Each row of a before or after table is a point. The points were changed in one or more steps. Then noise was added and the rows were shuffled. The steps act on how far a point lies along the listed directions, d1 being the first. Write out the steps. A step turns or swaps two directions, mirrors them in a line or flattens them onto one, adds a multiple of one to another, or multiplies one. Angles are multiples of 10 degrees, from the lower direction toward the higher: turns from -170 to 170, lines from 10 to 170 but not 90. Use the fewest steps. Two steps may share a direction if one is a turn and the other turns, adds or multiplies; they go together, in the order done. Otherwise the lowest direction goes first.
In the rows, 128 means zero.

Directions:
(1): 162 178
(2): 178 94
Before:
134 107

181 111

139 170

153 95

93 163

73 132

149 163

165 64

113 98

191 109

52 97
After, 11 rows:
129 9

155 69

145 174

123 92

147 185

110 98

74 136

120 201

134 62

155 60

99 174
Steps: add -1 times d2 to d1

Directions:
(1): 145 140 91 201
(2): 128 53 89 121
(3): 140 90 193 164
Before:
144 88 167 92

143 134 141 203

145 111 171 175

152 165 69 172

152 176 125 168

128 81 157 128

125 104 56 63

118 84 104 71

96 131 117 74

111 96 128 63

107 115 126 68

120 120 189 141
After (12 x 4):
161 97 84 188

108 124 194 55

112 160 111 81

173 124 105 240

128 147 142 36

144 153 228 119

99 118 90 81

139 140 42 199

128 145 54 130

119 162 198 72

106 139 198 48

101 114 195 84
Steps: multiply d1 by 1.6; turn d2 and d3 by -170 degrees

Directions:
(1): 176 113 65 139 152 122 196 179
(2): 209 127 114 143 137 98 106 51
(3): 98 171 78 114 207 107 80 134
(4): 118 164 150 146 102 24 144 150
(5): 147 227 129 95 108 163 163 115
Before (11 x 8):
102 89 168 148 80 113 160 177

183 113 133 147 123 161 153 95

152 210 151 117 113 81 88 39

166 188 108 136 107 84 192 126

137 139 145 108 61 198 128 92

64 87 195 136 47 170 142 173

102 241 84 147 197 73 106 88

146 120 144 138 95 88 147 112

134 117 141 160 52 158 165 150

174 160 156 105 60 123 184 77

44 70 134 105 123 143 127 235
After (11 x 8):
44 71 132 107 124 140 127 234

72 84 188 140 47 168 154 181

186 112 127 147 127 159 152 98

139 116 129 161 59 156 173 157

95 240 99 147 191 77 95 79

179 160 150 106 63 121 192 83

163 189 104 137 112 83 193 126

149 119 141 136 96 88 149 114

107 88 162 149 84 112 166 185

156 204 160 121 104 84 89 37

142 137 143 108 60 198 135 95
Steps: turn d1 and d3 by 10 degrees

Directions:
(1): 118 164 126 131 77 196 218 109 121 179 126
(2): 200 171 88 197 166 159 147 136 150 74 119
(3): 103 68 84 69 153 210 131 133 140 79 117
Before:
149 104 125 113 152 106 87 148 105 93 118

87 127 150 104 74 170 163 102 121 182 117

59 97 170 66 48 125 174 94 99 249 136

71 62 153 61 120 138 145 138 102 150 107

149 163 115 142 139 97 107 111 145 120 145

163 169 86 183 137 167 143 127 138 88 120

76 108 117 64 62 139 179 115 131 183 129

42 83 157 56 85 98 123 97 106 169 133

189 113 84 158 173 174 136 142 157 47 116

144 104 125 135 150 106 81 155 161 68 139
After, 10 rows:
145 168 119 140 130 104 111 109 143 133 147

79 87 113 59 86 126 151 119 136 158 128

150 117 122 116 138 126 116 144 104 106 116

40 72 146 53 93 112 120 100 110 158 131

90 109 147 100 93 148 130 111 124 161 114

169 169 89 187 136 153 134 129 135 86 118

77 57 146 61 130 145 146 142 109 137 106

143 123 127 142 128 127 113 148 164 89 142

55 71 168 50 72 110 135 103 105 218 135

195 130 87 171 166 172 150 140 156 56 117
Steps: multiply d1 by 0.4; turn d2 and d3 by -10 degrees

Directions:
(1): 106 69 49 125 128 158 88 185 85 150 103 155 200 109
(2): 151 96 151 64 91 68 170 96 80 199 128 188 134 134
Before (12 x 14):
122 107 78 161 142 182 100 157 126 116 120 114 160 113

133 45 141 62 100 74 161 106 79 233 112 217 168 137

95 83 70 132 145 150 122 163 110 144 99 129 157 133

98 120 114 177 149 167 90 152 156 102 117 114 157 124

134 134 162 128 137 131 119 94 154 131 122 136 104 134

183 209 249 110 114 87 191 46 169 116 148 115 44 147

115 92 71 140 139 163 116 180 137 102 106 135 175 108

140 83 94 141 137 159 121 157 116 130 114 123 152 116

125 94 83 116 128 143 115 161 100 159 93 136 158 112

130 97 83 114 136 148 121 166 104 147 109 146 162 115

104 94 73 137 144 162 80 170 122 114 134 133 155 118

93 136 91 175 111 176 104 146 135 95 114 77 150 111
After:
103 154 119 173 107 161 120 125 147 89 122 72 126 120

151 106 130 137 134 142 141 131 130 125 124 115 121 126

136 134 122 156 137 160 126 125 144 111 133 105 121 124

109 114 118 128 143 126 149 129 129 140 115 118 116 144

125 120 140 130 139 142 106 110 145 134 115 141 123 127

107 139 142 173 147 154 106 131 167 98 126 109 133 131

137 54 156 60 100 68 169 96 86 232 116 215 155 141

133 128 122 135 134 138 147 140 157 94 122 123 131 121

140 121 126 113 125 121 139 129 117 153 106 129 121 123

120 127 125 132 140 136 109 133 141 108 149 121 113 127

149 137 137 120 122 141 128 129 122 128 115 136 137 120

144 125 125 109 133 126 146 136 122 143 122 136 127 127
Steps: flatten d1 and d2 onto the line at 80 degrees

Directions:
(1): 107 71 120 140 196 132 161 201 142 117 113 178 96 46 75 73 142 104 174
 167
(2): 138 137 138 126 71 191 80 186 133 82 175 144 152 53 137 111 82 213 80
 133
(3): 90 80 195 199 130 147 111 123 33 135 115 146 117 170 130 94 102 177 180
 68
Before:
154 161 95 77 150 98 156 128 192 126 121 113 131 126 128 138 132 72 116
 150

95 87 161 174 122 134 146 145 51 127 104 163 101 149 96 114 119 170 180
 76

154 142 84 93 140 121 138 162 193 105 151 141 130 49 128 130 134 122 106
 166

140 139 84 122 151 103 161 126 175 141 113 111 127 127 105 142 159 72
 123 136

171 183 110 111 86 127 88 60 132 126 135 85 169 143 186 165 100 146 81
 101

60 52 148 152 195 145 151 218 122 129 112 205 101 49 86 51 117 133 195
 124

164 123 146 124 51 188 101 150 112 108 193 133 169 74 147 129 98 188 90
 114

139 159 90 85 151 115 146 111 191 130 118 108 127 106 118 139 156 65 116
 176

125 144 105 85 151 117 150 157 185 113 135 118 106 79 113 128 147 97 132
 154
After:
96 107 177 176 142 139 121 93 73 143 106 123 121 169 132 106 120 133 177
 95

107 75 161 178 151 144 125 169 80 112 132 172 109 82 120 85 108 177 175
 103

95 96 167 154 151 132 133 148 95 120 122 133 97 122 115 93 123 137 180
 97

112 116 175 155 139 119 135 108 81 135 103 127 118 190 140 105 102 131
 172 71

116 116 136 176 133 117 139 104 94 152 107 115 127 179 122 128 137 115
 150 74

157 99 131 124 90 190 118 195 128 102 186 159 153 25 115 101 104 168 107
 143

154 160 66 67 114 106 171 148 190 117 121 134 120 94 98 164 156 101 99
 162

90 88 92 95 197 130 167 228 199 123 122 196 107 4 80 74 138 92 157 182

154 158 136 134 97 135 82 68 96 128 132 102 165 151 185 146 92 164 104
 81
Steps: add 0.7 times d2 to d1; multiply d3 by -1

Directions:
(1): 130 159 102 96 228 101 114 139 198 180 171 113 65 95 125 123 192 156 116
 97 101 190 160 144 162 85 121 116 95 182 200 85
(2): 179 46 178 89 127 122 103 45 78 202 120 154 179 154 110 69 157 113 81 42
 76 153 115 122 98 144 105 110 97 134 117 105
(3): 71 155 105 8 91 128 124 155 126 128 91 125 185 127 149 171 151 124 120
 97 126 161 249 142 138 182 147 76 153 81 121 118
Before (9 x 32):
117 116 123 30 159 151 120 117 114 180 129 106 153 112 135 118 146 143
 105 76 101 161 199 137 134 153 100 106 140 147 142 99

130 102 152 63 73 157 91 122 80 121 78 146 197 163 146 153 121 106 127
 104 113 107 148 99 124 158 117 96 136 81 91 137

51 191 92 140 97 140 154 205 160 61 112 110 118 111 127 189 94 115 168
 195 173 133 167 123 162 139 159 98 167 110 127 134

108 140 126 19 127 121 110 119 137 165 114 101 174 116 144 154 162 134
 109 93 109 180 238 153 158 152 176 91 133 105 138 97

106 167 106 242 167 139 122 179 178 95 163 116 60 108 125 126 104 150
 157 219 163 94 56 137 156 63 113 183 109 182 161 161

103 203 109 172 211 116 163 190 178 77 143 98 78 117 100 131 132 166 176
 178 155 104 130 138 163 97 134 145 118 139 143 100

143 143 149 163 210 124 129 144 181 166 168 89 85 105 119 106 174 147
 119 127 94 160 113 131 122 100 138 137 89 170 181 99

38 192 48 82 95 116 124 201 147 81 102 123 147 123 162 192 123 154 142
 170 171 117 229 150 162 150 161 122 186 72 109 121

159 86 159 133 170 109 111 87 104 187 155 144 127 127 129 98 178 121 132
 60 73 134 80 127 121 123 100 121 89 168 163 100
After:
103 133 132 23 97 130 114 117 115 148 100 107 198 124 147 158 144 125
 112 100 117 164 234 147 147 165 178 88 141 85 117 111

114 103 134 34 112 164 128 114 80 154 103 114 187 128 139 125 120 131
 111 89 112 134 194 132 118 178 104 108 155 117 108 118

129 111 179 178 66 160 145 136 86 96 103 109 182 147 128 122 95 110 131
 159 131 87 99 116 78 170 152 141 140 89 85 154

99 152 118 248 105 154 129 176 137 67 137 123 102 124 128 134 70 134 164
 236 180 61 47 130 136 93 120 185 131 147 120 185

44 203 39 77 142 102 119 204 177 103 125 117 113 109 158 187 148 165 137
 157 159 140 234 155 178 129 158 121 169 100 142 101

94 186 122 182 133 135 172 187 128 40 105 108 134 140 105 140 90 146 185
 197 174 62 123 128 143 136 144 146 145 92 91 131

53 201 82 136 139 130 149 205 185 82 130 106 87 96 124 185 119 124 167
 184 163 155 171 128 175 120 155 97 154 135 155 117

151 66 175 139 93 127 119 82 54 150 120 154 180 149 133 107 134 101 140
 79 91 93 73 117 99 162 108 125 114 123 112 129

139 128 129 53 182 130 78 130 153 174 125 132 120 129 140 140 182 134
 114 78 86 165 159 112 157 106 107 92 97 146 168 95
Steps: mirror d1 and d3 in the line at 80 degrees

Directions:
(1): 103 120 64 133 173 205 77 104 160 171 53 59 114 133 78 158 81 104 146 86
 46 158 154 216 200 157 217 100 118 152 60 161 101 93 112 71 163 109 96
 125 154 138 108 133 122 108 108 97 181 91 127 172 101 109 142 128 91
 145 115 139 148 161 46 117
(2): 142 172 150 106 156 69 187 7 145 118 97 139 58 97 158 136 53 132 172 172
 132 175 81 101 181 32 182 30 130 118 145 102 143 112 139 125 105 94 159
 151 190 146 164 140 142 207 124 118 173 146 65 105 114 96 158 126 130
 169 140 151 131 99 164 110
Before:
128 127 84 117 178 171 95 79 171 157 74 62 103 127 95 146 76 120 154 105
 65 159 143 192 202 137 217 76 124 144 70 152 122 106 119 66 157 99 105
 131 166 143 113 123 128 130 104 103 179 108 110 164 99 107 140 128 97
 148 117 134 160 152 66 119

129 128 130 128 130 144 129 141 128 124 132 141 131 139 134 120 123 126
 124 126 134 124 132 130 118 144 118 152 121 126 127 129 121 124 132 129
 126 137 124 120 122 129 130 121 129 116 129 131 116 128 138 124 130 121
 123 131 133 118 126 133 121 123 129 126

116 111 128 141 114 151 99 185 125 139 128 125 146 152 116 137 154 121
 115 108 119 119 137 142 118 160 108 160 126 138 117 141 122 148 135 127
 127 135 107 120 124 129 117 128 124 96 139 127 121 119 144 122 135 124
 123 124 128 102 128 117 127 144 111 130

138 132 138 134 122 115 141 140 132 118 137 152 124 126 144 113 140 116
 121 144 133 112 118 110 115 117 109 131 133 118 146 120 141 130 141 137
 117 128 133 138 127 132 129 135 114 137 141 135 114 135 123 108 145 127
 134 120 134 129 125 119 126 127 138 136

126 135 138 115 126 93 148 114 134 119 124 129 120 127 136 136 115 122
 128 138 139 137 131 119 126 95 137 109 131 115 140 124 133 126 131 128
 115 122 135 136 144 134 130 139 128 150 124 134 140 132 106 118 127 123
 141 139 138 138 130 128 125 115 136 118

129 124 141 142 119 140 125 156 129 147 131 128 152 140 118 132 152 131
 111 111 128 115 137 130 102 155 111 170 126 118 134 132 115 132 127 136
 126 135 130 121 112 132 132 118 122 102 138 134 116 138 134 127 144 126
 115 126 135 117 139 136 123 129 126 137

131 132 150 127 112 106 130 142 113 120 152 143 140 120 143 128 137 121
 119 140 153 122 119 107 113 110 108 143 120 119 138 123 123 139 137 147
 118 132 130 131 114 129 116 128 128 134 137 139 114 132 125 118 133 127
 118 130 128 117 130 122 121 124 131 136

117 93 118 148 98 144 100 226 103 136 178 128 176 141 125 103 190 132 81
 104 145 89 153 130 79 183 68 205 130 125 131 150 119 139 127 137 135
 162 106 128 79 106 106 124 104 79 134 134 81 123 175 129 151 160 98 132
 131 91 130 111 129 146 136 134

125 140 108 108 144 138 115 98 148 140 95 112 104 121 108 136 87 119 149
 114 107 152 103 148 158 112 177 97 131 125 107 137 111 114 121 100 139
 97 133 126 156 122 148 135 137 149 107 113 169 118 116 139 123 120 135
 136 115 160 128 138 137 129 112 115

120 123 118 131 137 113 132 111 135 125 122 122 120 128 126 132 107 116
 125 124 108 137 120 120 146 124 143 111 131 139 114 120 124 121 129 118
 129 109 136 139 155 145 122 124 131 140 133 122 144 113 106 128 123 127
 131 123 118 132 126 118 126 121 117 131

119 118 123 130 129 130 126 131 132 136 124 133 122 133 128 122 125 117
 120 126 136 127 128 126 127 120 127 135 133 128 119 125 129 137 131 139
 123 131 132 140 133 126 137 136 127 126 142 132 119 126 127 136 127 125
 126 123 125 141 136 130 130 126 132 126

139 145 124 125 140 117 134 94 137 132 115 121 108 127 142 129 114 125
 146 135 133 133 119 132 157 99 153 92 129 134 116 137 127 131 121 126
 143 123 134 132 139 125 131 143 137 136 131 128 124 130 115 112 125 109
 133 129 123 134 127 131 124 126 138 111
After (12 x 64):
120 118 123 130 129 130 126 130 133 136 124 134 123 133 127 121 124 117
 119 126 135 128 129 127 128 121 127 135 133 128 118 126 128 136 130 138
 123 131 133 140 133 126 136 137 126 125 141 131 118 125 127 136 127 124
 127 123 126 141 136 130 132 128 131 125

112 83 104 154 100 167 80 250 104 145 173 116 190 148 111 106 199 127 74
 88 133 83 167 148 79 208 69 222 126 131 118 161 112 138 122 130 145 166
 94 123 69 104 97 121 99 59 132 133 78 115 189 140 151 164 93 132 126 85
 126 108 131 157 118 137

132 146 123 105 136 117 130 92 142 131 107 128 101 118 120 130 90 125
 147 127 125 150 93 128 148 98 163 96 134 120 121 128 117 120 126 111
 131 100 142 129 155 122 157 135 139 159 111 119 162 127 110 129 127 121
 136 137 122 161 132 138 132 119 132 116

127 132 141 128 118 117 122 140 116 126 141 133 138 120 135 133 132 117
 121 133 142 126 123 118 123 116 121 139 118 122 129 128 120 134 134 138
 124 132 126 130 116 130 114 130 129 131 133 134 121 126 124 124 130 125
 119 129 122 119 127 124 124 127 119 135

115 107 128 143 111 157 95 197 123 140 134 124 153 157 114 135 162 121
 110 104 120 114 140 142 111 170 100 171 127 140 118 143 122 151 134 127
 128 139 105 117 116 127 114 126 123 88 140 129 116 120 150 124 137 128
 121 125 129 97 126 115 126 147 109 132

134 130 130 134 128 124 135 137 137 124 128 144 123 127 137 117 134 113
 124 139 124 115 120 120 124 118 121 128 131 122 138 125 139 125 140 130
 121 126 127 138 132 134 127 136 112 135 138 132 120 132 122 114 141 126
 136 119 130 131 124 122 127 131 128 134

126 138 136 113 129 93 149 106 136 121 117 127 115 126 136 137 109 121
 132 139 136 142 129 122 134 91 146 101 131 116 138 125 132 122 130 125
 116 119 135 137 149 135 130 141 128 154 122 132 145 131 102 120 126 120
 143 139 136 141 130 130 126 114 134 117

128 126 127 129 130 147 126 144 128 127 132 140 132 140 131 120 124 124
 123 123 132 123 134 133 117 147 118 153 120 128 124 131 120 125 130 128
 128 139 122 119 122 128 129 121 129 113 129 131 115 127 140 124 130 121
 123 131 132 116 126 133 121 123 127 127

122 126 123 130 136 105 137 107 135 122 126 125 118 127 132 130 107 118
 126 130 115 137 114 112 142 117 140 108 132 137 120 117 126 122 130 123
 126 109 140 141 155 145 125 124 132 144 134 124 142 116 104 123 124 126
 132 123 118 131 128 118 125 118 126 131

141 148 128 122 140 110 142 87 137 130 117 124 105 124 147 129 112 126
 148 141 138 135 116 126 157 91 153 86 130 133 120 133 130 132 123 128
 140 120 138 133 143 125 133 144 140 142 131 128 125 134 110 109 125 108
 135 129 125 136 128 133 124 124 145 111

141 134 117 113 158 128 124 82 158 135 110 98 106 123 121 133 94 132 149
 129 106 146 127 147 170 116 177 83 129 131 107 134 137 123 129 94 138
 106 123 134 157 139 125 122 132 145 114 119 156 128 106 142 112 115 136
 128 115 142 125 130 149 133 111 122

126 121 137 144 118 148 118 164 129 150 129 124 155 143 113 132 155 129
 107 106 125 111 143 136 100 163 113 177 125 120 130 135 113 131 124 133
 130 136 127 121 109 131 128 118 120 95 136 133 115 135 139 130 145 128
 114 127 133 116 138 135 123 134 120 138
Steps: multiply d1 by 0.4; multiply d2 by 1.3

Directions:
(1): 124 104 53 147 95 123 188 134 124 156 80 115 145 193 132 100 34 121 118
 169 192 110 122 116 161 129 85 94 86 75 119 144 133 134 104 120 101 82
 115 105 134 125 98 72 122 161 140 79 153 88 126 116 147 129 125 112 129
 98 119 101 120 100 116 157
(2): 75 143 161 123 61 128 161 129 136 116 87 78 93 136 142 131 120 127 128
 129 109 150 122 124 121 99 130 94 139 127 146 106 67 130 120 193 141
 145 107 80 129 159 163 114 154 141 125 102 165 213 102 130 130 7 143
 130 116 124 131 162 93 148 157 147
(3): 153 100 131 153 89 121 65 156 112 85 112 111 95 50 101 78 147 108 71 203
 145 127 114 122 100 177 127 138 121 80 139 161 84 158 179 157 123 135
 110 98 176 88 113 116 150 130 132 124 52 121 108 129 101 127 154 94 141
 137 116 103 155 135 132 168
(4): 138 182 149 117 115 148 166 97 103 113 91 161 80 128 117 136 150 158 96
 131 152 84 117 153 57 142 97 137 106 124 124 124 82 118 128 63 122 131
 170 140 167 137 124 108 50 128 133 114 138 134 141 126 79 128 72 78 127
 83 109 229 141 126 113 116
Before, 9 rows:
111 129 148 119 118 132 128 134 131 124 105 102 98 114 129 134 149 113
 140 142 135 141 107 128 109 110 129 125 150 132 129 117 100 144 155 152
 133 133 114 113 119 134 141 122 139 129 131 139 137 175 109 115 110 87
 123 122 136 129 120 131 116 146 145 130

148 82 102 116 200 117 140 115 157 171 177 145 187 165 133 154 118 138
 173 105 114 133 139 116 195 121 134 143 153 156 134 138 215 126 98 103
 114 116 113 159 90 138 127 157 142 125 126 156 157 78 150 123 190 200
 144 170 127 156 135 61 130 117 102 112

59 113 150 129 85 131 131 145 158 132 121 65 112 147 174 138 96 106 175
 108 78 183 136 107 177 82 154 83 174 143 146 108 107 124 122 247 145
 129 67 72 99 162 167 144 219 139 121 131 147 225 81 148 165 20 196 174
 112 178 143 83 78 163 168 149

97 106 97 142 131 111 162 147 152 152 140 92 170 194 142 141 80 112 163
 98 105 149 139 118 207 79 140 91 137 129 124 114 142 132 80 184 116 123
 107 100 71 144 135 138 176 144 138 107 168 141 118 138 176 83 144 171
 121 130 131 64 79 126 142 125

98 89 66 125 130 102 165 132 136 176 135 116 188 207 168 127 44 122 171
 119 136 165 120 115 215 86 127 103 116 130 141 136 186 116 101 165 118
 81 96 125 100 124 112 102 164 119 126 119 175 103 128 128 185 151 161
 185 128 122 160 73 116 115 142 128

157 100 105 146 152 108 93 148 125 129 158 127 156 109 139 139 137 100
 143 109 124 154 128 113 154 121 131 122 155 134 149 151 139 119 137 146
 108 134 125 133 130 105 133 131 155 117 119 153 89 84 140 132 135 159
 132 154 106 140 130 87 131 134 124 126

115 157 162 121 156 143 121 101 125 116 155 158 122 118 120 160 189 143
 150 77 83 114 123 137 112 124 148 145 140 165 119 122 136 126 147 128
 133 173 130 160 113 148 143 153 105 108 132 156 123 147 139 143 115 128
 110 134 149 149 127 184 133 139 149 112

109 158 131 129 100 131 176 118 112 122 89 130 107 165 139 147 125 141
 117 127 145 98 128 120 103 137 95 98 137 115 139 129 72 107 115 106 120
 132 146 123 150 158 112 96 85 110 132 93 172 145 124 121 102 103 79 96
 140 101 120 194 127 126 124 123

163 101 106 151 187 114 83 133 140 139 167 142 170 124 139 117 153 123
 147 101 105 150 140 111 147 130 142 154 140 148 110 137 184 125 130 111
 113 130 128 148 119 127 127 171 148 107 112 170 87 93 135 118 143 201
 141 144 127 179 148 62 147 107 128 98
After:
105 118 119 139 140 115 151 122 154 154 135 103 159 177 165 139 121 130
 175 76 89 169 144 108 162 80 136 114 145 158 117 104 155 116 95 154 121
 131 116 115 97 173 158 157 164 123 105 142 157 163 123 119 166 99 146
 163 109 171 155 93 101 116 149 103

151 55 90 168 114 121 36 176 128 108 139 104 122 67 129 70 100 84 105
 203 140 147 126 104 165 172 138 126 140 72 132 177 135 159 181 197 114
 101 69 90 153 78 97 131 209 135 134 144 27 100 89 145 138 167 206 131
 142 184 121 6 145 137 136 177

146 112 130 126 151 128 96 142 124 125 126 127 114 95 116 124 155 108
 129 153 147 129 110 128 111 137 129 149 141 122 120 138 130 151 170 124
 126 123 122 135 126 109 116 127 133 120 133 153 99 122 118 115 106 161
 123 117 148 135 117 103 139 134 130 126

132 149 140 140 105 128 128 125 104 98 99 137 94 117 125 131 157 137 93
 152 145 93 124 121 81 165 103 120 139 107 143 148 68 118 144 101 123
 141 149 128 172 135 105 103 86 101 133 108 126 128 125 122 84 134 84 84
 149 111 115 181 150 131 122 128

87 86 71 137 64 104 164 142 122 144 86 83 142 177 156 95 39 116 128 173
 156 161 103 114 184 107 111 87 105 91 152 147 120 134 122 198 117 85 84
 83 140 118 116 73 170 135 131 92 156 135 106 129 163 90 170 149 131 110
 147 94 115 125 153 164

106 142 168 129 131 139 104 113 129 103 147 133 112 99 117 147 189 130
 142 98 77 129 119 128 116 127 154 137 146 153 127 124 117 139 160 168
 138 181 112 138 120 142 150 152 136 111 131 153 109 166 127 145 119 97
 132 136 150 161 127 167 129 147 162 130

122 81 86 167 86 106 119 169 135 117 110 80 141 132 114 90 79 95 102 173
 139 133 123 111 175 128 125 96 118 70 133 145 99 159 122 198 105 120 93
 73 125 109 115 112 184 153 146 90 105 126 103 139 149 86 159 127 131
 126 115 51 105 124 139 169

85 93 129 117 98 116 185 118 163 152 110 78 135 174 146 145 94 136 161
 125 105 158 126 108 184 90 127 95 158 137 160 119 130 132 91 187 125
 132 83 89 101 171 162 126 176 151 124 111 194 178 116 124 187 46 166
 160 114 147 135 101 89 139 135 147

133 114 104 137 144 113 134 140 134 146 144 117 162 148 154 156 116 108
 164 86 122 158 129 112 169 95 126 101 157 144 148 132 140 108 110 154
 111 131 124 125 113 129 144 124 156 124 120 140 132 105 138 133 149 123
 127 166 97 133 134 101 110 133 130 122
Steps: turn d1 and d4 by 20 degrees; turn d2 and d3 by 110 degrees
